Each point is reached from the start by the listed moves, each made once or not at all, plus a little noise. Say if it took an odd or an even number of moves. Then give how often each move was made.

Moves:
(1): [-2.24  1.73]
(2): [-2.02 -2.90]
Start: [0.78 0.03]
Points:
[-1.40  1.80] => odd (1, 0)
[-3.60 -1.15] => even (1, 1)
[-1.28 -2.78] => odd (0, 1)

Moves:
(1): [ 0.37  1.89 -0.81  1.08  0.47  1.07]
(2): [-4.01  3.74 -1.05  2.64  0.79  0.97]
(3): [-0.64  1.83 -0.51  1.59  0.57 -1.23]
Start: [-1.32 -0.38  0.93  1.84 -0.83 -0.22]
Points:
[-2.25  1.34  0.28  3.50 -0.25 -1.28] => odd (0, 0, 1)
[-1.23 -0.45  1.05  1.82 -0.98 -0.29] => even (0, 0, 0)
[-4.86  5.28 -0.92  5.43  0.48  1.77] => even (1, 1, 0)

Moves:
(1): [ 1.20  0.17  3.22 -0.39  0.46  0.72  0.50  2.47 -1.07]
(2): [-0.20 -1.35 -1.44 -1.69 -1.01 -1.93  0.71 -3.19  1.14]
(3): [-0.35  1.51  2.62 -2.83 -0.04  0.87 -0.82  2.22 -2.66]
(4): [ 1.44  0.35 -1.18 -1.17  1.68  0.64  0.49  0.25  0.34]
(5): [ 0.25  1.14 -0.37  0.26 -0.20 -0.87  0.62 -0.76 -0.55]
(6): [-0.89 -0.66 -0.17  0.12 -1.82 -1.29 -2.46 -1.95 -0.48]
Start: [-0.22 -0.63 -0.31  0.08  2.85  0.33  0.33 -1.59  0.35]
Points:
[ 2.04  1.25  4.48 -3.79  5.14  2.55  0.53  3.55 -3.02] => odd (1, 0, 1, 1, 0, 0)
[ 0.45  1.10  5.07 -2.86  3.32  1.84 -0.20  3.75 -3.42] => even (1, 0, 1, 0, 0, 0)
[-0.89 -1.34 -2.43 -1.55 -0.13 -3.76 -0.99 -7.61  0.84] => odd (0, 1, 0, 0, 1, 1)
[ 1.82 -0.77 -0.17 -2.95  1.91 -2.44  0.21 -4.83 -0.63] => odd (1, 1, 0, 1, 1, 1)
[-0.37 -2.17  1.24 -1.72  0.58 -2.25 -1.05 -4.26 -0.03] => odd (1, 1, 0, 0, 0, 1)

Moves:
(1): [-0.98  2.47  0.72  0.57 -1.66 -0.20  0.07  0.84 -0.82  0.35]
(2): [ 1.60  1.65 -0.01  1.29 -2.87 -1.18  1.11  0.91 -0.72  0.52]
(3): [-0.07 -1.65  0.33  0.60 -1.59  1.00  2.19 -0.85  1.65  0.49]
(4): [-0.83 -0.61  1.60  0.74 -1.80 -1.11 -1.54  0.71 -1.04 -0.68]
(5): [ 1.77  0.48  1.83 -2.22  0.35 -0.87  1.08 -0.13 -0.88  2.12]
(6): [-0.96  1.10  1.85  1.77 -0.59  0.57  1.79  0.78 -0.72 -0.14]
(7): [ 2.34  0.90 -0.33 -0.65 -0.55 -2.99 -0.31  2.01  2.27 -1.28]
(8): [-0.75 -0.38  0.07  2.38 -1.28  0.36 -0.52  2.37  0.94 -0.20]
(9): [ 0.42  1.97  2.68 -2.01  0.58 -0.12 -1.97  1.84 -1.54 -0.35]
Start: [-1.44  0.34 -0.08 -0.59  1.30 -1.73  0.18 -0.53 -1.10 -1.20]
Points:
[ 4.19  1.75  1.58 -1.59 -3.21 -5.85  4.20  1.43  1.22  0.66] => even (0, 1, 1, 0, 1, 0, 1, 0, 0)
[ 0.26  3.12  3.69  2.59 -3.12 -2.89  3.66  3.50 -2.48  1.20] => even (0, 1, 0, 0, 1, 1, 0, 1, 0)
[-1.67  1.39  3.17  3.63 -2.94 -4.84 -0.37  5.29  0.35 -3.35] => even (0, 0, 0, 1, 0, 1, 1, 1, 0)
[-0.78  5.69  4.40  3.14 -4.80 -3.10  3.75  4.23 -3.41  1.38] => odd (1, 1, 0, 0, 1, 1, 0, 1, 0)

Moves:
(1): [-1.51  1.66 -0.21 -0.69  1.30  0.27 -1.98  0.23 -1.37 -1.62 -0.37 -1.69
 -0.67]
(2): [ 0.65  0.07 -1.59  0.32 -0.60  0.60 -1.25  1.55 -2.72  1.05 -2.01  0.56
  1.00]
(3): [ 2.40 -0.78 -0.13  2.29 -0.93  0.26 -0.87  0.08  0.38 -0.69 -1.15 -0.32
  1.08]
(4): [-1.31 -0.27 -0.93 -0.84  0.31  1.25  1.49 -0.69 -1.62 -1.75 -0.24 -0.14
  0.09]
(5): [-0.05 -2.14 -2.63  2.07 -2.07 -0.01 -2.71  1.08 -1.30 -0.88 -0.20 -0.47
  0.66]
(6): [-1.35  1.59 -0.06 -0.57  0.58  3.84 -1.03 -1.12 -2.50  0.09 -0.18 -0.14
 -1.89]
(7): [-1.05  3.54  1.77 -5.77  1.15  3.35 -0.53 -1.38 -3.28 -1.74  0.32  0.70
 -0.60]
(8): [ 0.72  1.33  0.02  0.23 -0.32 -0.64  1.60 -0.44  1.60  1.14  0.79 -0.48
 -0.04]
(9): [ 1.63 -0.53 -0.07  1.51  0.44 -2.33  0.74  0.29 -0.94  0.46  2.17  0.23
 -0.65]
(10): [ 0.84  0.09  4.46 -0.61 -2.51 -1.15  3.62 -1.80  0.83  2.58  1.86  0.28
 -0.06]
(11): [ 0.58  0.83  0.62 -0.52 -1.06  0.60  1.09  3.23  1.24  0.97  0.32 -0.49
  0.87]
Start: [-2.87 -1.19 -1.81 -1.98  0.85 -1.81  0.60 -0.26 -0.52  0.93 -0.22  1.79
 -0.21]
Points:
[ 2.55 -0.70 -1.11  2.60 -5.77 -0.75  1.58  2.67 -4.03  5.61  1.77  0.93
  0.61] => even (0, 1, 1, 0, 1, 1, 0, 1, 1, 1, 1)
[-3.48 -1.29 -5.29  0.59  0.51 -2.84 -0.35  0.36 -4.33 -1.87  1.80 -0.67
 -0.82] => odd (1, 0, 0, 1, 1, 0, 0, 1, 1, 0, 0)
[-4.89  5.62  2.16 -7.95 -1.85  4.60  0.68 -0.47 -5.17  1.62  2.21 -0.34
 -1.90] => odd (1, 0, 0, 0, 1, 1, 1, 1, 0, 1, 1)
[-1.15  0.37 -2.29 -1.73  0.24 -3.14  5.50  2.24 -0.19  1.82  2.85  0.93
 -0.09] => even (0, 0, 0, 1, 0, 0, 0, 1, 1, 0, 1)
[-2.58  3.27 -0.76 -7.76  0.49  2.82 -0.14  2.94 -5.29  1.47 -1.95  2.34
  1.61] => odd (0, 1, 0, 0, 0, 0, 1, 0, 0, 0, 1)
